Rows are points. Each copy is the shape, with its points in the same order, turned, moved and blurred by noise. Is it also mirrored, or only turned?
In the rows, zero is written as 128.

Shape (9 x 3):
[[175 154 116]
 [117  90 218]
 [170 156 117]
 [155 150 126]
 [117 112 220]
 [186 143  97]
 [ 96  86 153]
 [160 152 105]
 [106 147 136]]
Copy 1 (9 x 3):
[[167 103 136]
 [ 67 122 226]
 [163 103 137]
 [150 116 140]
 [ 85 135 228]
 [164  88 117]
 [ 62 133 156]
 [155 111 120]
 [118 156 146]]
Copy 1 is: only turned
Copy 2 (9 x 3):
[[113 144 166]
 [204 123  72]
 [120 144 162]
 [128 142 153]
 [196 137  71]
 [116 131 196]
 [148  79  88]
 [102 137 166]
 [105 130 108]]
Copy 2 is: mirrored
Copy 3:
[[174 136  96]
 [113 133 218]
 [169 140  96]
 [154 144 107]
 [124 160 217]
 [185 115  70]
 [ 79 128 155]
 [153 140  91]
 [108 173 129]]
Copy 3 is: only turned
Copy 4:
[[ 96 174 153]
 [177  72 170]
 [ 97 172 151]
 [ 99 152 154]
 [158  73 193]
 [100 192 131]
 [137  74 119]
 [ 90 166 141]
 [ 81 104 147]]
Copy 4 is: only turned

Shape (12 x 6):
[[131 156 201 108 129 138]
 [128 129 160 114 168 156]
 [166 102 129 125 146 135]
 [ 52 175  62 120 160  62]
 [ 90 189 141 102  91 156]
 [110 195  80 123 158  71]
 [150 117  95 147  80 102]
 [195  87 148 162 153 179]
 [101 131 167 121 146 131]
 [183  91 138 100 170 128]
 [162  82 112 152  65 123]
 [ 82 169 121  83  66 146]]
Copy 1:
[[150  90 182 170 173 113]
 [133  78 134 172 154  96]
 [133 105  96 159 151 136]
 [112 179 124  95  86  37]
 [129 108 203 120 108 120]
 [151 167 120 137  86  51]
 [124 167 109 118 144 169]
 [116  75  83 215 163 173]
 [111 109 150 156 159  95]
 [163  75  72 159 172 113]
 [118 150 108 125 163 208]
 [124 116 203  84 100 131]]
Copy 1 is: mirrored
Copy 2 (12 x 6):
[[ 53 121 120  51 135 129]
 [ 85 153 162  73 167 134]
 [133 145 129  96 155 154]
 [103 137 185 178  99  46]
 [ 47 147 162  88  65 139]
 [ 80 141 141 184 111  74]
 [147 112 114 135  99 152]
 [135 144 129  85 192 216]
 [ 84 113 157  77 143 117]
 [146 163 105  83 186 132]
 [161  99 115 105  93 183]
 [ 86 143 162  78  32 122]]
Copy 2 is: mirrored
Copy 3:
[[141 117 183  94 100 169]
 [108 111 155 115 153 158]
 [125  97 130 161 157 151]
 [145 183 101 113 132  22]
 [137 168 106  75  88 146]
 [172 186 132 136 147  65]
 [165 126  86 189  97 130]
 [ 99  94 148 188 161 199]
 [110 111 151 105 115 127]
 [150  74 138 159 188 158]
 [150  89  77 199  90 159]
 [155 154  79  65  74 146]]
Copy 3 is: only turned
Copy 4 (12 x 6):
[[110 139 176 116 156 183]
 [ 96 138 108 119 161 175]
 [142 123 115 116 162 143]
 [ 87 170  81 152  12 143]
 [ 42 127 176 135 109 140]
 [114 208 119 137  65 118]
 [139  93 138 140  99  90]
 [141 106 101 143 230 131]
 [101 133 119 128 130 181]
 [156 124  93  85 172 148]
 [152  58 141 140 124  96]
 [ 46 104 174 119  88 117]]
Copy 4 is: mirrored

Shape:
[[120  93 109 134 175 103 132  75 140]
 [129 103 129 130  88 104 149 139 140]
 [134 186 133 154  69 113 183 122 105]
 [114  92 103  87 184 142 124 157  85]
 [104 105 116 154  90 147 141 166 124]
 [132 134 173  64  80 236 114 164 159]
 [114 132 138 135  87 131 100 112 105]
 [127  85 170 156 138 138 135 144 163]
 [128 143 106 158  75 134 131   7 152]
 [ 59 102 154 131  75 107 147 152 163]
 [124  93 120 115 109 129 100 134 145]
 [121 162 117 145 131 117 130 160 169]]
Copy 1:
[[129  99 141  87 131 144  99 114 180]
 [123 144 158 161 125  88 125 121 141]
 [114 198 110 163 145  92 189 113 150]
 [ 91 127 114 141 111 170  58 175 157]
 [158 159 113 180 122 119 111 125 125]
 [ 83 132 158 235  96 201 154 108  79]
 [146 184 160 151 127 149 128 116 140]
 [132 113 142 124  92 124 117 117  92]
 [170 143 164 130 153 145 201  55 209]
 [121 158 148 169 121  90  89  62 106]
 [135 133 171 160 133 143 107 130 129]
 [113 140 118 143 181 121 135 124  96]]
Copy 1 is: only turned
Copy 2, 12 rows:
[[110  70 143  76 107 105  95 108 154]
 [148 124 105 129  93 150 130 102 145]
 [171 114  91 193 120 122 137  90 208]
 [155  62 107  58 147 128 150 172 143]
 [170 135  79 122  92 110 146 139 142]
 [118 202 110 148 194 129 190 176 119]
 [159 112  99 154 136 103 111 114 121]
 [ 87 120 109 126  81 128 133 152 130]
 [114 138 130 143 138  56  78  30 163]
 [166 163 114 141  78 152  87 148 139]
 [146 123 123 108 116 122 135 120 103]
 [153 112 161 149  84 106 157 144 159]]
Copy 2 is: mirrored
